Each row is a point. To make a cloud, some directions were put in groups of two or more. Within a group, all points are equally far from the middle, so they leave a hole (a ring in 2 directions, a hollow ball in 3). The other directions are filled evenly. Then the cloud was stretched, turned, moved and blurred a little. How many holes are there, and how many directions does each take, smallest first?
In the rows, 128 means zero.

Cloud (14 x 2):
[[122  83]
 [155 178]
 [179 124]
 [177 139]
 [154 179]
 [165 166]
 [149 184]
 [161  90]
 [124  83]
 [103  90]
 [178 116]
 [ 93 196]
 [166  94]
 [ 79 187]]
Holes: 1 (2)

Cloud, 22 rows:
[[ 67  99 102]
 [155 122 181]
 [ 73  96  80]
 [ 77 164  91]
 [196 105 102]
 [175 171 138]
 [160 118 178]
 [101 140 176]
 [ 84  91 144]
 [ 70 153 134]
 [114 142  49]
 [181 162 100]
 [118 112  43]
 [137 182  91]
 [133 188 111]
 [131 154 180]
 [132  98 175]
 [165 150  65]
 [ 71 162 117]
 [188 106 151]
 [161 100 170]
 [172  71 103]]
Holes: 1 (3)

Cloud (27 x 4):
[[119 201 124  91]
 [161  88 141 167]
 [193 143 156 152]
 [ 96 118 180  85]
 [150 155 210 136]
 [186 119 128 102]
 [ 74 198 145 115]
 [ 77 196 158 152]
 [101 119  76 106]
 [129  70 134  93]
 [179 122 139 170]
 [ 72 198 152 141]
 [107 133  73 117]
 [104  83 121  82]
 [179  91 141 144]
 [191 123 145 153]
 [ 57 167 163 156]
 [173 163 192 133]
 [137  74 152 169]
 [195 144 159 144]
 [ 69 118 147  82]
 [ 78 104 165 179]
 [197 136 153 136]
 [ 78 146 187 177]
 [115 115 214 149]
 [121 162 180  82]
 [113 123 214 158]]
Holes: 2 (2, 2)

Cloud:
[[ 93  79 113 150 166 158 109 162]
 [ 93 154 175 169 124 137 106 123]
 [119  95 151 131 106 143  66 101]
 [128 114 119 118  83 108 133  81]
 [108 150 145  95 155 144  94  26]
 [ 95 126 151 123 162 119  64 114]
 [151 143  77 138 128 165 149 112]
 [141 173 155 140 149 149  99  94]
 [ 59 171 142  70 107 134  98 105]
 [125 158 131 108  81  86 127  94]
 [142  80 167  91 165 139  95 166]
 [131 114 165 119 182 140  75 137]
 [ 79 103 138 117 130 169  86 128]
 [ 64 151  88 164 179 125 125 155]
 [139 166 148 137 101 139  44 109]
 [149 158 146 142 108 109 103 164]
 [108 102  85 115 179 224 118 100]
 [158  86 125 108 123 126 100 133]
 [ 99 183 125  66  89 130 145 150]
 [140 170  77 116 137 139 166  60]
 [101 143 146 125  76 188  90 113]
 [130 176 116 108 159 157 118 152]
 [101  92 166  85  78 180 110  92]
 [102 109 189 109 133 148 157 146]
 [120  67 149 130  91 144 135 123]
 [ 81 179  98 111 112 166 185 121]
 [ 81  95 125 155 105 152  91 167]
 [117 164 114 109  82 157 176 166]
 [115 158 158 184 141 134  81  78]
 [109 135  62 173  87 162  99  97]
 [ 98 207 139 135 170 153  84 121]
 [156  92  67 143 107 151 100 117]
 [ 81 134 115 167 101 183 150  34]
 [125 157  68 128 143 163 183  81]
 [124 137 174 120 165 131 148 131]
 [135 163 106 111 144 168 163 148]
 [158 121  89  98 154 150 143 130]
 [106 161 142 122 148 187  48  67]
 [ 80 136 138 116 117 172 107 157]
 [ 90 189  80  92 111 155 158  95]
 [ 71 146 113 171 128 160 170  48]
 [106 223 146 140 156 135 111 115]
 [129 109 170 106 169 145 189 119]
 [164 109 146  85 103 148 136 148]
 [124 197 136 121 150 155 178 142]
 [ 88 174 178 117  99 128 157  87]
 [128 186 159 148  92 115 105 111]
 [180  99 138 154 152 190 168  72]
 [105 192 154 121 107 159 112  90]
 [125 126 100 181 137 131 118  68]
 [158 147  59 142 153 164  88  92]
 [154  96 161 102 157 150 135 138]
 [ 99 179 147 113 161 189 106  79]
 [109  77  96 135 122 172 170 130]
 [104 187  77 135 180 171  85 111]
 [156 133 124 106 119 171  92 176]
 [101 150 148 154 161 164  59  48]
 [117  86  95 105 112 108 119 119]
 [127 153 141  80 155 116 119  92]
 [109 166 120 105 129 187 128 129]
 [ 90 131  66 107 107 138 158 120]
 [161 142 104 120 190 150 139 142]
 [152 128  66 153 149 204 127  96]
 [111  92 126 103 154 219  77 165]
 [125 119  67 122 162 135 140 132]
 [ 61 154 174 137 139 142 179 113]
 [ 83 118  98 163 164 164 101 127]
 [ 80 148 160 170 142 117 162 108]
 [136 117 149 136 117 133 150  91]
 [109 188 126 151  93 134 137 202]
 [ 95 134 159  95 132 152 106  59]
 [ 75 163 124 158 160 172 110 146]
 [ 86  85 150  65 133 200 117 110]
 [114  97 122 138 155 249 121 104]
 [108  74  93 121 130 108 106 169]
 [157 125 142  89 108 143 171 173]
 [106 135 153 110 159 205  84 103]
 [ 75 112  76  86  86 173  89  65]
 [ 93 154  75 136 142 136 107 181]
 [180 107 118 127 146 193 195  78]
 [101 166 164 130 122 181 108  62]
 [121 144 138 119 168 205 142 174]
 [113 112 171  72 111 148 106 119]
 [140 156 118 124 146 234 125  84]
 [133 128 153 127 164 119 101 126]
 [ 98 125  73 146 123 124 146 146]
 [ 86 120 101  59 144 202 114 105]
 [148  73  81 155  91 205 111 163]]
Holes: 1 (3)

Cloud, 95 rows:
[[ 69 110 154 185 125 153 129  51  88]
 [ 47 114 160 128 161 124 103 124 190]
 [ 83 228 136 166 112 129 156 145 133]
 [113 175 176 190 135 150 195 140 121]
 [105 101 121 125 105 224 118  84 121]
 [ 97  99 173  83 152 187 168 161 109]
 [ 98 145  55 165 156 196 167 155  73]
 [129 154  82 183 154  54  80 140 103]
 [ 80 145 117 143 151 140  80 229 145]
 [ 80 139 210 185 170  94 106  99 121]
 [121 199 156 176 179  93 153 147 148]
 [148 112 140 117 110  99 183 179 118]
 [113 150 203 140 161 117 133  81 188]
 [ 54  80  63 162 178 186 132 113  84]
 [ 85 150 121 111 131  87 185 212 124]
 [110 137 120 145 167 110 187  45 124]
 [154 109 171 181 127  86  79  84 155]
 [143 157 187 191 118 116 180 122 121]
 [ 95 132 164 125 187 152 167 172 156]
 [ 52 120 128 100 171 154  95 126  81]
 [125 107 196 137 135 117 158  45 116]
 [114 138  83 135 115 181 123  56  89]
 [101 126 154 163 150 195 211 126 114]
 [ 94 136  61 161 157 107  78 189 109]
 [144 196 119 150 139  58 145 146 164]
 [142 215  83 134 108 131  60 121 122]
 [ 39 193 177 142 128 113 114  98 102]
 [171 129  98 122 135 206 162 127 102]
 [ 78 108 158 218 214 168 111 122 124]
 [ 98 147 209 136 136 196 139  93  86]
 [175  81 155 120 126 130 151 117  86]
 [ 77 126 155  75 166 182 120 172 126]
 [124  84  98 139  74 109 155 170 124]
 [161 147 168 133  90 200 139 105 114]
 [ 90 187  96 127  64 157 132 130  92]
 [ 86  77 115 153 135 173 101  84  40]
 [ 53  96 121 111 101 117 121 112  92]
 [164 132  39 160 182 107 107 127  98]
 [131 177 148 127 160 179 193 108  73]
 [ 34 143 134 240 151 154  90 114 111]
 [115 201 153 107  86 165 179 140  85]
 [108 172 179 167 165 121 203 134 119]
 [ 70 146 201 108 107 112 124 191 141]
 [103 199 178  85 146 200 112  93  95]
 [135  93 149 149 185 214 158 101  84]
 [ 87  82 129  83  94 101 149 112 155]
 [ 27 128 156 159 150 176 115  76 112]
 [160 114 176 142 137 161  86 133  62]
 [102  79 163 180 146  79  85  93  94]
 [103 154 162  70 150 159 116 154  82]
 [136 121 148 121 117 227  91 124 122]
 [110 139 148  83 176 174  98 148 170]
 [ 82 103  78 140 169 110 156 106 172]
 [101 119  88 166 102  71 120 136 169]
 [ 88  97 123 157 202 159 105  52 138]
 [ 64 176 174 196 125 148 101 121  40]
 [ 82 102 109 124 172 195  67 125 131]
 [168  89 127 129 195 182 132 118 117]
 [134 137 117 185 173 140  69 195  62]
 [143 163 142 179  93 117 153 212 110]
 [ 99  60 132 167 130  91 136 100  84]
 [ 75 174 104 166 187 196 140 167  68]
 [118 140  58 107 139  79  96 113 191]
 [128 132 194 150 181  92 155 152  91]
 [156 131  98  96 133 199 169  84 114]
 [106 108 127 140 155  80  49 110 111]
 [ 97 154 146 164 176 193  64  42  84]
 [ 55 150 170 123 162 195 102  75 120]
 [142 121 200 102 150 117 161 122 102]
 [110 178 127 160 142 150 195 151 170]
 [110 131  94 127 155 141 184 124  34]
 [ 59 172 117 132 173 136  66 111 179]
 [ 80 152  95 168 181 194  71 152  80]
 [113 125 163 179 232 153 114 119 119]
 [114 134  69 128 123 160 144 162  40]
 [115 127 100 176 137 130  38 139  62]
 [121 169  93 121 206 112  88 135 103]
 [165 170  86 166 119 157 137 112  50]
 [ 58 130  75 178 116 204  82 130  90]
 [105 199 155 174 144 159  80 158 163]
 [103  81  90 140 202 152 100  50  80]
 [135 159 104  86 123 178 185  89  93]
 [ 99 123  79 193 177 172  89  52 108]
 [155 180  77 130 178 115  84 150 107]
 [153  92 147 120 135  95  93 110 187]
 [ 71 112 111 108 167 111  76 135 102]
 [156 139  68 177 151  87 126 189  92]
 [117 128 113 205 104  82 177 156 126]
 [ 44 158  96 157 182 120 178 146 102]
 [139 183 116 182 137 129  27 109  81]
 [133 134 174  92 138 106 139 183 155]
 [ 39 164 191 121 135 166 141 146  74]
 [ 61  87 111 161 159 140 193  93 107]
 [145 173 133  91 165 147 149 122  47]
 [ 80 148 175 168 167 116 100 164 175]]
Holes: 2 (3, 4)

Cloud:
[[112 102  99  72 131 177 179  55 114]
 [106 117 156  98  52  66 120 131 114]
 [128 176  99 123  75  45 105 167 152]
 [105 209 128 142  44  70 122 146 134]
 [ 60 116 158 170 159  94 113 169 107]
 [ 99 156 145 170 154  91 155  88 153]
 [ 87 128  97 124  56  94 141 124 199]
 [127 135 118 214 147  53 115 185  92]
 [143 142 143 147 105 128  67  83 119]
 [ 74 134 115 177 111 106 151  82  80]
 [ 58 121 179  92  84  80 116 139  90]
 [173 125 178  78 136 156 146 168 108]
 [ 57 102  85 110 148 100 121 164 169]
 [181  76 150 141  82 118 204 109 110]
 [177 106 102 156 120  63 204 102  89]
 [141 121 101  84 171  69  68 150  73]
 [ 65 103 161 113 128  97  65  87 170]
 [124  87  56 140 178 118 103 201 125]
 [100 177 125 127  46 115 108 121 172]
 [158 129 178 173  92 116 150  80  72]
 [178 132 121  83  79  63 100 163 112]
 [171 108 189 109  48 165 149 116 127]
 [156 175 117 173  32  64  99 140 142]
 [ 61 151 167 153 146  78 112 142 124]
 [156 107 142 131 180 145 164  78  78]
 [148 171 115  85 138  55  99 143  42]
 [153  89  77 178 110  80 119  69 175]
 [117  86 162 123 150 140 108 197 100]
 [ 92  92 121 111 132 124  99 170 200]
 [104 139  77 169 146  82 104 126  57]
 [163 131 104 121  23 129 171 149 134]
 [162 107 198 169 148  65  85 167 117]
 [118 166 101 178 182  55 133 132 132]
 [ 71  67 146 125  75  77 145  40 132]
 [165  53 142 133 160 144 105 125  55]
 [ 76 113  74 121 186  84  91 115 111]
 [165 115 154  99 107 156 151 105 189]
 [138 204  81 120  63 142 189 160 136]
 [125  54 187 139  79 156  85 163 133]
 [115  86  42 151 131 136 140 166 126]
 [ 52  96 117 127  67  78 116 169 131]
 [102  72 145  88 132 163  56 127  93]
 [102 115 201 178 140  71 127 111 122]
 [ 96  86  37 141 158  90 109 179 112]
 [104  43  86 151 104 174 145 152 143]
 [121  57 114 107  89 162  73  99  51]
 [140  70 207  98 168  93 166 164 114]
 [110  71 168 171 120 174 202 106 106]
 [189  60 204 100 147 110 152 109 135]
 [152 130 119 162  55 142 214  83 138]
 [100 190 106 168 119  85 116 171 158]
 [126  91 229 112 107 149 147 161  70]
 [135 103 153 144  83 188 174 161 144]
 [149  94 100 103 157  77 100  62 105]
 [168 125 173  83 126  42 127 109  89]
 [ 53  79 135 194 109  94 121 182 136]
 [109 177 159 187  71  65  80 153 135]
 [148 153 161 177 155 145 112 184  79]
 [159 103 123 171 149  58 220 129 109]
 [120 132 151 199 122  93 180 155 113]
 [139  29 176 128 164  78 103 165 106]
 [127 159 173 221  88 107 111 148  99]
 [ 93 164 126 155  58  61 122 194 123]
 [102  48 198 164 129  83 170  90 115]
 [148 119 137 177 112  37  84 145 196]
 [ 87 112 186  59 128 109 124 105 146]
 [148 126 110 129 204  94 147 117  56]
 [164 105  55 168  81 113 145 115 185]
 [ 72  79 173 124  68  80 158 147 139]
 [129 122 162 128  39 173 136  94 177]
 [ 74 134  80  83  59 137 109 139 112]
 [ 93  97 100  81 109 163 113 151 139]
 [147 160  15 146 129  96 128 182 125]
 [121 112 167 167 200 111  92 156 117]
 [121  83  94  77 102 118 112 164 136]
 [143  82 138 179  69 150 154  79  95]
 [165 136 161 205 115  91 151 173 134]
 [ 79 147 135 149 129  82 151  56 132]
 [ 79  47 165 137 141 118 101 191 134]
 [180 112 143 130  98  47  69 173 150]
 [120  95  80 113 113  63 106 191  79]
 [148 118  91 159 235 100 108 161 118]
 [134 134 141 130 131 182 143 177 119]
 [ 82  65 186 147 154  50  72 138 120]
 [153 172 172 178 132  45 109 133  99]
 [ 91 140  49 130 156  82  88 120 113]
 [ 84 171  79 149  67 133 206 106 131]
 [195  46  92  88 144 131 129 134 152]
 [119 124 142 172  95 111 173  57 187]
 [103  84 120 102 158  44 205 114  83]
 [140 107 124 176  87 108 170 191 125]
 [106 154 117  79 105 117 127  92 168]
 [195  81 173 145 118 125 106 181 127]
 [ 45 105 170  93 130  93 158 156 107]
 [167 136 181 176 192  81 130 136 115]
 [100  78  79 213 129  87 138 148 130]
 [122  80  78  98 201 109  74 129  97]
 [122 113  69 109 150 161 141 148 145]
 [144 140  94 134 141  15  61 113 127]
 [ 98 197 151 121  87  76  85 161 111]
 [151  26 143 117 111 142 169 131 106]
 [148 140 181 137 110 141 168 187 145]
 [151 124  47 151 157  83 124  74 131]
 [129 139  50 134 153  88  81 102 187]]
Holes: 1 (6)

Cloud (93 x 9):
[[ 97  89 120 157 104  95 164 166 213]
 [ 93  25  73 145 121  90  87 149 170]
 [190 153  83 190 129 159  99 147 147]
 [150 154 136 106  76 180 107 185 153]
 [179 111 102 165 144 166  72 128 103]
 [138  67 193  88 134 117 120 170 126]
 [163 140 122 160 193 155  98 149 142]
 [121 131  59 215 134 168  94 179 163]
 [ 95  75  72 103  69 166  57 136  99]
 [195 160 142 194 117 109 145 123  87]
 [112  50  90 158 129 174  62 151 118]
 [100 150 146  83  69 143 105 106 131]
 [122  91  69 154 162  92 138  95 122]
 [200 136 113 157  99 141 118 113 210]
 [123 133 143 168  58 181 119 103 159]
 [ 91 103  66 142 124 124 104 184 218]
 [138 148 153 147 192 201 111 140 123]
 [164 141  57 191 158 182 103 153 120]
 [181  30 107 104  73 121  72 153 141]
 [186  87  75 161  71 107 124 194 118]
 [184 150 131 150 178  76 147 162 165]
 [109  98 106 164 130 159  57  80  80]
 [105 110  96 107 188 171 175 196 131]
 [108  32  67 160  96 133 163 138 161]
 [176  91 177 132  50 145 138 167  92]
 [139 143  70 150 149 161 114 108 201]
 [153 150 134 133 129  85  63  85 174]
 [161 183 173 168  83 119 109  78 133]
 [119 122 162  95  98 153 109 169 210]
 [ 34  80 140 112 126 129 123 136 156]
 [ 87  65  77 187 154 128 156 101 159]
 [ 79 109  57 121 160  90 141 128 169]
 [128  86 109 111  91 124 137 165 231]
 [161 184 134 138 119 177 154 131  61]
 [ 89  84 179 167  97  96 100 129 192]
 [ 90  73 122 100  97 110 157 131 126]
 [109  80  33 106 161 153 114 189 123]
 [ 76  84 156 160  75 109 118 123 160]
 [163 154 117 154 182 107 185 166 151]
 [154 104 107 194 102 122 172 157 214]
 [139  52 144 138  93 169  61 122 111]
 [128 133 107 100 100 160 124 100  52]
 [176 139 189 182 118 149 102 118  82]
 [191  71 124 145  37 137  71 142  85]
 [147 120 160 164 164  70 116 101 213]
 [ 79 116 133  66 128 165  66 103 114]
 [ 89  46 140 143 118 183  98 114 137]
 [155  74  62 181  83 153  78 150  87]
 [136  81 100 152  65 115 110 161  66]
 [210 103 131 189 159 107 170 156 171]
 [ 98 137 172 165 143 148  73  89 173]
 [103  54 158 164 130 129  83  94 126]
 [ 58 110  59 130 146  94 140 147 177]
 [147  46 135 148  61  90  73 133  94]
 [105  82 171 162  93 140 125  95 172]
 [123   7 148 129 123  71 108 152 161]
 [159  79  76  87  47  96 118 133 176]
 [105  88 131 188 154 196 158 182 133]
 [165  95 172 188  85 145 155 155 101]
 [ 82 127  80 119 166 104 160 141 199]
 [154  34 172 166  74  77 114 105 118]
 [ 87 129 117 113 150 117  59  81 126]
 [ 66 103  41 103 140 122  79 144 171]
 [205 118  97 185  52 106 112 171 176]
 [143  17  58 146 104  95 140 166 154]
 [135  73 110 110 157  64 116 149 115]
 [144 199 188 158 142 163 104 119 104]
 [ 81  98 123 111 152  68 142 136 193]
 [155  82 147 171 143 188 148 156 133]
 [100  97  61  82 170 139 118 122 182]
 [132 115 137 100 100 181 151 178  90]
 [184 130 101 143  37 126 113 173 181]
 [144 162 106 193  67 156 146  94 145]
 [141  68 172 160 110 127  80  83 100]
 [171 180  69 139 138 134 123 166 123]
 [106 119  88 108 123 201  75 190  91]
 [132 143 123 108  93 117 177 155 190]
 [105 104 153  90  83 102 122 104 111]
 [161 111  38 145 115 149 107  90  89]
 [127  54 103 103  64 135  54 129 169]
 [113 175  74 129 105 184  86 190 123]
 [125  87 109 124 178  85 150 125 109]
 [196  44 134 153  82 142 167 145 131]
 [ 24 112 144 133 138 136 123 157 183]
 [183 111 126 105 160 113 188 179 145]
 [201 139 130 185  72 183 147 132  87]
 [107  71  85 175 152 129 167  94 147]
 [113 117 143 122 185 125 171 180 117]
 [123  84 154 100  57 121  44 126 182]
 [ 99 120 111 205 155 157 165 150 205]
 [130 107 198 172 112 111 110 182 157]
 [141 124 195 157 140  77 130  81 190]
 [186 185 166 164 109  85  85 102 145]]
Holes: 3 (2, 2, 4)

Cloud, 102 rows:
[[ 63  77 103 114 167  80 123  99  68]
 [175 110 114 134 192 189 140  68 133]
 [122 125 117 100  64  59 131 131  77]
 [138 130  65 117 137 152  91 166 159]
 [110  83  96 137  98 113  79  94 143]
 [141 213  83 183 128 126 129  66  85]
 [121 151  98 161  75 149 172 163 102]
 [146 160  97  80 118 118 135  64 164]
 [ 78 140  96 143 101 202 147 128  47]
 [181 111  80 130 131 169  68 149  76]
 [137 154 174 106  87 214 104 107  73]
 [151 108 104 155 123 129  94 174 127]
 [ 48 128 114  65 188 123 132  96  75]
 [131  92  91 154 165 152  94 160 101]
 [ 86 181 131  57 126 105 140 111  55]
 [ 79  90 113  94 166 103  52 168  98]
 [153 176 102 143 155 143  58 136  45]
 [ 65  96 155 127 219 123 142 117  83]
 [ 53 167 139  57 108 122  84 154  91]
 [ 42  75 107 135 153 102  94 100  59]
 [166 139 165 150 128 180  74 123 123]
 [101 150 109  95 125 187  92 201  96]
 [105 186 140 141 116 182 138 148  90]
 [129 187  54 162  81 130 161 117  76]
 [168 167 130 194 194 144 100 102 113]
 [125  79 171 113  75 197 181  95  78]
 [106 122 113 152 182 174 133 107  33]
 [142 115 102  92 171 147  40  58 132]
 [129 158 127 115 151 239  96  84  68]
 [175 152  61  89 142 186 120 162 124]
 [ 49 143 138  46 127 119 122 170  99]
 [ 94 162 115 141 181  67 146  57  95]
 [132 122  91  47 176 108 148 144 135]
 [136 221  79 138 130 116 147  87  74]
 [ 62 125 194  83 109 118 133  71  87]
 [ 73 147 152 106 103  90  71 135  56]
 [125 128  60  99 119 191 131 117  52]
 [120  75  82 140 164  73 113  95 134]
 [143 208  96 143 133 135 184 121  70]
 [ 91 108  91  39 124 117 151 111 111]
 [130 128  63 159 140 177 140 127  74]
 [194 138 157 105 157 161 168  77  97]
 [114 211 143 174  53  82 140  92  88]
 [206 146 130 121 147 156  44  79  77]
 [ 42  84 113 131 183 125  74 132  93]
 [ 69 148 163 132 102 123 111  90 140]
 [ 99  89  94  78 133 116 174  65 130]
 [ 36 108  89  94 172 176 109 140 109]
 [163 109 120 188 105 184 117  98 140]
 [123  45 126 111 169 172  85 157  80]
 [ 72 154 160  90 132 177 126 178  90]
 [ 71 164 163 144  76  73 178  89  50]
 [123  92 128 145 206 144 103  52 153]
 [ 59 113 146  87 182  79 122 106  65]
 [136 147 133 129 153 108 125 124  20]
 [168 170 189 165 115 119 187  87  93]
 [129 182  95 174 159  65  98  74  84]
 [118 194 154 148  64  81 132  73 116]
 [121 100 111 101 115 184 182 127 125]
 [134 147 170 112 127  60 147  54 120]
 [100 129 141  86 135  79 136 187 112]
 [148  51 137 155 152 168 102 110 114]
 [135 111 121 104 202 108 119 170  89]
 [ 69 172 119 109 161 156 112 130 136]
 [124 140 134 145 219 162  74 128 103]
 [147 119 120  28 128 116 130  74 106]
 [141 134 145  92  98  84 140 102 166]
 [ 71 115 190  92 170 129 134 163  73]
 [122 153 124 100 222  80 122 151 109]
 [185 186 122 152 132  83  48  74 109]
 [140  63 102 110 172 233 132  82 100]
 [ 48  93  91  99 179 107 139  90  73]
 [106  79  81  38 176 204  96 127 137]
 [115 135 179 151 192 134 190  83  96]
 [158  87 174  98 175 123 135 101 134]
 [148  92 106  92 197  94 125 146 123]
 [186 153 173 111 132 130 160 114 141]
 [156  82  96  51 153 164 102  66  56]
 [ 92  97  69  99 168  97 161  95 125]
 [117  87  87 139 152  91  80 143 141]
 [157 133 189 199 156 115 154  83  93]
 [166 116 181 150 112 158  95  83  64]
 [124 149 151 114 153 125 178  70 166]
 [205 166  66 145  87 127  70 164  92]
 [157 102 101 150 186 113  93  68 174]
 [136 126  75 173  98 168 133 151 113]
 [101 161 160 110 157  51  80 137 102]
 [173 156  71 127  82 136 195  94  91]
 [153  98 148 153  60 178 132 110  93]
 [134 173 100 223 120 128 116 124  71]
 [ 70 117 195 128 150 170 198 107  47]
 [160  68 131 113 110 165  87 125  48]
 [116  97 138  35 121 110 114 160 128]
 [131  70 134 109 129 168 207 101  69]
 [136 100 112  88  99 214  93 168 106]
 [156 174 116 209  97 138  99  51  98]
 [229 172  92  81 127 150 151  91 102]
 [120 165  74 128 147 126 146  95  45]
 [176  87 152  90 184 183 147  83  92]
 [147 112 131 128  94 140 114 184  85]
 [169  92  97 147 137 164 121  35  78]
 [180 160 147  89  92  67 132  72 114]]
Holes: 3 (2, 2, 3)
